Each row of a before or after table is a point. One or more steps were done to the points. Then noise was added and the rows were shuffled. The steps act on how far a point lies along the listed directions, d1 being the first. Name the steps. A step turns or swaps two directions, mirrors them in a line or flattens them onto one, adds a multiple of one to another, or multiplies one. Angles are multiples of 10 degrees, from the lower direction toward the higher: turns from -170 to 170, lines from 10 to 170 but not 90. Use the fewest steps. Two steps may share a direction if one is a turn and the other turns, adds or multiplies; they go together, in the order done. Otherwise the lowest direction goes first.

Directions:
(1): [  6 -56 -42]
(2): [-70   1 -11]
(3): [  9  43 -56]
Before (13 x 3):
[[  2 -23  25]
 [ 14  27  -9]
 [ 28 -25  37]
 [ 67   1  47]
 [-18 -13  16]
 [ -9   6 -14]
 [  8  47  30]
 [  7  -2  31]
 [ 20   2  17]
 [ -8  -8  31]
 [ 17 -17  24]
 [ 25  50 -71]
 [  1  12   2]]
After:
[[ 19 -28   5]
 [ 28 -36 -35]
 [-24  20 -18]
 [-23  -9   5]
 [ 23  10 -24]
 [ -2  19 -27]
 [122  10 -16]
 [ 36   3  -7]
 [ 14 -72  56]
 [ 33  23  -8]
 [  1 -12  -5]
 [ 12  28 -12]
 [ 57  33 -15]]
Steps: turn d1 and d3 by -160 degrees; multiply d2 by 1.6

Directions:
(1): [-50  33  47  39  51   8]
(2): [-38  20  14  -9 -44 -77]
(3): [-41  49 -61 -41  12  20]
Before (10 x 6):
[[ 52 -25 -79 -21 -11  27]
 [ -1  -2  32  48  53  34]
 [-29  15  16  41  33  61]
 [ 25 -33 -65 -34 -33  32]
 [ 52 -40 -20   7  -2  -2]
 [-19   8  29  69  50  32]
 [-24  31   8  -6  37  -6]
 [-92  65  25   6 -28 -92]
 [ 18 -42 102  66  50  -7]
 [-18  41  24  18  45  21]]
After, 10 rows:
[[   6  -20   39   53   18   49]
 [  26  -34  -65  -33  -34   34]
 [ -41   12   64   30  -56 -112]
 [  -4   -3   27   47   55   32]
 [  19  -15   42   14   17  -24]
 [  23   -2   52   39   22    4]
 [  46  -28  -76  -21   -8   28]
 [  -8    3   30   70   49   29]
 [ -71   51   36   31   96   26]
 [   2    9  -58  -16   25   13]]
Steps: mirror d1 and d3 in the line at 160 degrees

Directions:
(1): [ 22  30   5 -54  28 -26 -65  57]
(2): [  1 -31  39 -22  30  46 -56 -65]
(3): [-20 -86 -35  24  32  10 -16  48]
Before:
[[  3 115  39  -9 -41 -17  40 -44]
 [ -9  14 -36 -27  18 -27 -25 106]
 [-38 -24 -30  60 -24 -33  87  28]
 [-18 -44 -52  49 -40 -19  50  43]
 [-27 -24 -51  41 -22 -10  74  37]
 [-31 -81  22  15  29  37 -14 -39]
 [-21 -23 -37  13  -6 -54  40  94]
 [-16 -51 -20  48   9   9  15  -1]
 [-27 -26 -30  45 -36 -22  62  37]
 [-12 -45   2  14  13  -6 -14  44]
 [ 28  41 -26 -25  -6 -54 -17  71]]
After (11 x 8):
[[ -16  -58  -22   49   12   10   12    1]
 [ -22  -10  -35   31  -22   -2   66   13]
 [  -9  -25  -38   40  -45  -17   49   26]
 [  38   97  -20  -31  -33  -72   10   67]
 [ -23  -14  -13   35  -37  -15   54   12]
 [   4   84  -38  -29  -21  -60   18  117]
 [ -10   34  -27    5  -33  -71   62   82]
 [ -39 -112    2   27   39   36  -15  -14]
 [   2   86   63  -21  -17   16    0  -87]
 [ -11  -24   -7   18   -2  -23    8   59]
 [ -35  -16  -10   46  -20  -18   70   -6]]
Steps: add -0.7 times d1 to d2; turn d2 and d3 by 30 degrees

Directions:
(1): [ 10 -31  11  23 -19  67 -87  24  32  25 -45]
(2): [ 10 -18 -16  61  41  67  15 -29   8 -62  53]
(3): [-25  -3  -4 -66  51   9  -9  -8  88  28  45]
Before:
[[   0   40    0  -52   15  -77   89  -33  -13   -2   25]
 [  22  -11   13   35  -32   54  -50   22    5   23  -43]
 [  -5  -13    1  -59  -21  -27  -54   29   56   46  -17]
 [  25   11    5  -31    8  -91   -2   23    3   22  -16]
 [  32    5   15   22  -87  -53  -44   44  -87   44 -102]
 [ -19   19   28  -66  -14  -74   33   15  -47   10    5]
 [   0    0   27  -39  -20  -42   -9    6   -7   39  -24]
 [  -8   17  -37   -4  -19  -50   24   10    2   28  -14]
 [   5   16   -5   40  -79  -32  -36   26  -71  -26  -81]
 [   5   -6    9   50  -60   19  -44   25  -19    8  -62]
 [   9  -38  -16   80   16  112  -28    1   24  -46   12]
 [  -7  -10   -9   16   30   24    8   -5   20   13   52]
 [  27  -49  -11   94    7   75  -21  -46   -9  -53    1]]
After:
[[ 15 -18   8  30  -5  75 -49  12  36  14 -14]
 [-12   4   5 -25  -3 -28  -2  17   9  57   9]
 [-15 -38  -3 -50  43  31 -47 -32 106  39  21]
 [  1   5  16  21  -5 -21  50  -6 -87 -59  27]
 [ 30 -15   1  42 -66 -14 -37  28 -44 -12 -50]
 [  5  10 -45  46 -11 -17  34  -3 -15 -12   2]
 [-27 -18   0 -60  21  42 -53  25 106  56  -3]
 [ -2 -22  -6  59   0  76 -37  -2  40 -26   6]
 [ -4 -14 -31  69  25  74 -21 -23  20 -92  38]
 [ 47   1  -5  53   6 -47  15  10 -45 -41  -5]
 [ 21 -12  16  47 -19   3   7 -11 -51 -23 -11]
 [ 12  35   0 -10   0 -67  97 -35 -52 -28  14]
 [ 41 -36 -21 121  24  96 -16 -21 -28 -74  34]]
Steps: turn d2 and d3 by 110 degrees

Directions:
(1): [-37  48 -44  39 -67  13 -18  71  58   6 -21 -36   4 -32]
(2): [-22 -42  51 -57 -76 -13  31   5  -9  83   1  -3  29 -23]
(3): [-27 -52   2 -50   6 -15 -52  29  13 -77  11 -18  83  -5]
(4): [ 28  20 -48  -5 -33 -65  47 -13 -46 -44  10  31  12 -83]
(5): [-48 -30 -31   4 -20 -21 -24 -71 -37  -7 -26 -94 -42  -3]
Before:
[[  21   -9   25    7  -13   -6   48  -75  -47   84  -11   10  -56    4]
 [  -7  -43    6  -13   55    2  -26  -58  -21  -58    3  -19   -4   24]
 [  -2   41  -73   10  -49  -44   -7   52  -11  -55   10   25   31  -86]
 [  21   88  -33   72  -37   28   44   11    9   68  -18   26  -65  -19]
 [  19   33   19    2  -35   -9   46   22  -14   49   -9   38  -16   -7]
 [  29    6   50  -24  -21  -27   46  -40  -37   12   12   57  -37    1]
 [  38    5   -9   -7  -14  -10   66  -34  -64   21   11  109  -35  -45]
 [  24   11   24   -4   -9  -27   89    3  -11   22   26   67   45  -26]
 [   8   17  -51   37   41   -5  -31  -19   20  -49  -27  -34  -18   10]
 [  21   75  -53   51  -53  -50   28   99   25  -33    5   36   32 -121]
 [  17   17  -44    4   54    6    0   -8   -4  -15   -1   15  -27   30]]
After (11 x 14):
[[  0  -6  -5 -23 -40 -16  13  42  23 -39   7  26  54 -58]
 [ 16 -29   8 -27  37  -8 -30  30  35 -46   0  11  68   9]
 [ 15  31 -26  56  95  49 -42 -44  -8 -42 -10  -6 -58  64]
 [  1  32 -15  35  10   1   4 -23 -23   6 -26 -17 -61  26]
 [ -7  -5 -53 -21  18  -8 -21  22  11 -46   1  -3  23   1]
 [ 45  77 -52  76   7   5  21   8  10  -6  -9  41 -39 -18]
 [-39  24 -30  54 -26  -7  36 -39   0  17 -17 -59 -33  -4]
 [-31  40 -76  60 -24  22 -19  -4  -3 -21 -25   5 -66 -23]
 [-41 -54  60   8  54  29 -65 -30   3  28 -17 -80 -30  63]
 [ -3  63 -28  42 -49 -16   6  -1   1 -22 -14   4 -62 -17]
 [-39 -40  36 -30  11  32 -58   5   2  38  -1 -23   7  50]]
Steps: multiply d4 by 0.4; turn d1 and d4 by -130 degrees; turn d2 and d3 by -70 degrees; multiply d5 by -1

Directions:
(1): [ 74  -3  -5  10  -5 -30 -13  46 -23   3  -5  30 -43 -16   4  11  62 -59
  55  63]
(2): [ -8  -6 -17 -63 -30  -1 -30  41 -45 -22 -26 -99  26 -40   0  43  -3  -6
 -30  32]
(3): [ -4  50 -31  69  21  44 -70  -6 -59   9   1  18  -6 -21 -14  39 -67 -25
  11  -5]
(4): [-54  -4 -16  12   1 -11  20 -18 -42   1 -26 -20 -16   8 121  10  20 -11
  57 -35]
Before:
[[ -59    2  -34   16   11   34  -34   -9  -13   -7  -15  -57   14  -22
     9   38  -44   11  -20  -19]
 [  73    3   19    9   -1   15   -8    9   29   -5    0   31   -3   15
   -35    1   32  -30   22   36]
 [ -16   40  -31   21    1   33  -89    2  -51    5   -3  -64   38  -39
   -26   66 -103  -12  -48   -8]
 [  17   27  -19   62   11    5  -52   -4  -15    8   -7   25  -29    4
     3   22  -14  -18   29   22]
 [  20  -11   -1   25   11   -9   -6   37  -31   13   -4   43  -41    2
    21   10   40  -25   61   49]
 [  -8   26  -12   43   26    6  -21  -24   11   32   28   36  -12    5
   -27  -13  -24   -8   -5  -39]
 [  -6   -2   -7   11    6  -21   16    1    2   -5  -14   25  -30    1
    28  -27   25  -13   31   -8]
 [  60  -21    4   -8    7   -8   -6   42    5   -6    9   25  -20   -9
   -25    2   40  -27   17   63]
 [  43   42    3   32   31   42  -58   -9   14    0   44   47   22  -13
  -121   -7  -96   13  -49   13]
 [  27   14    4   33    1   -6   12   21  -13    8   10   30  -14    7
    24  -19   32  -23   44    3]
 [  43  -22  -10  -29    4  -12  -42   65   24  -18   -4  -29   20  -27
  -114   26    4   -6  -43   62]
 [  15   24   -3   36   13   48  -59  -11  -17    4    8   19  -10  -11
   -69   31  -71    3  -47  -11]
 [  69    9   30    3   12   -3  -16   41   48    2   37   70  -47    0
   -60  -42   16   -2   -8   48]]
After:
[[  18   28  -25   55    6    3  -56    4  -18    9  -12   18  -31   -1
    -1   28  -14  -21   27   25]
 [ -64    1  -27   27   16   36  -29  -23   -6   -1  -14  -41   13  -12
     9   30  -52   14  -22  -31]
 [   3   25  -13   49   28    0  -23  -18    6   34   27   43  -19    5
   -26  -13  -13  -17    4  -30]
 [  33   17   -2   24   -6   -9    7   33  -25    1    6   20  -11   -3
    22  -12   35  -27   44   12]
 [  57  -21    1  -27    2   -7   -8   49   -4  -12    3    4  -12  -16
   -27    7   41  -27    5   70]
 [  17   24   -2   40   14   47  -57  -15  -14    4    9   31  -13   -9
   -69   29  -70    5  -41  -11]
 [  70    7   25   -3    5   -6  -24   55   34    0   32   57  -48  -12
   -59  -31   25  -10   -4   62]
 [ -27   42  -28   26   10   35  -81  -15  -40    8    6  -54   43  -30
   -26   57 -116    1  -55  -26]
 [  78    0   18   -1   -7   11  -12   21   21   -9   -5   14    2    6
   -34    9   32  -34   20   39]
 [  18  -13   -5    8    5   -7  -14   45  -42   10   -7   19  -35   -8
    27   25   40  -25   53   56]
 [  26  -22  -11  -37    5   -2  -40   60   22  -21   -2  -43   30  -27
  -115   27   -8    3  -53   52]
 [  50   44    1   39   35   40  -56   -8   15    0   48   58   16  -16
  -122  -12  -87    7  -40   18]
 [   0   -5   -8    7    6  -23   12   10   -4   -6  -19   22  -32   -1
    26  -21   28  -16   31   -1]]
Steps: turn d1 and d2 by 20 degrees
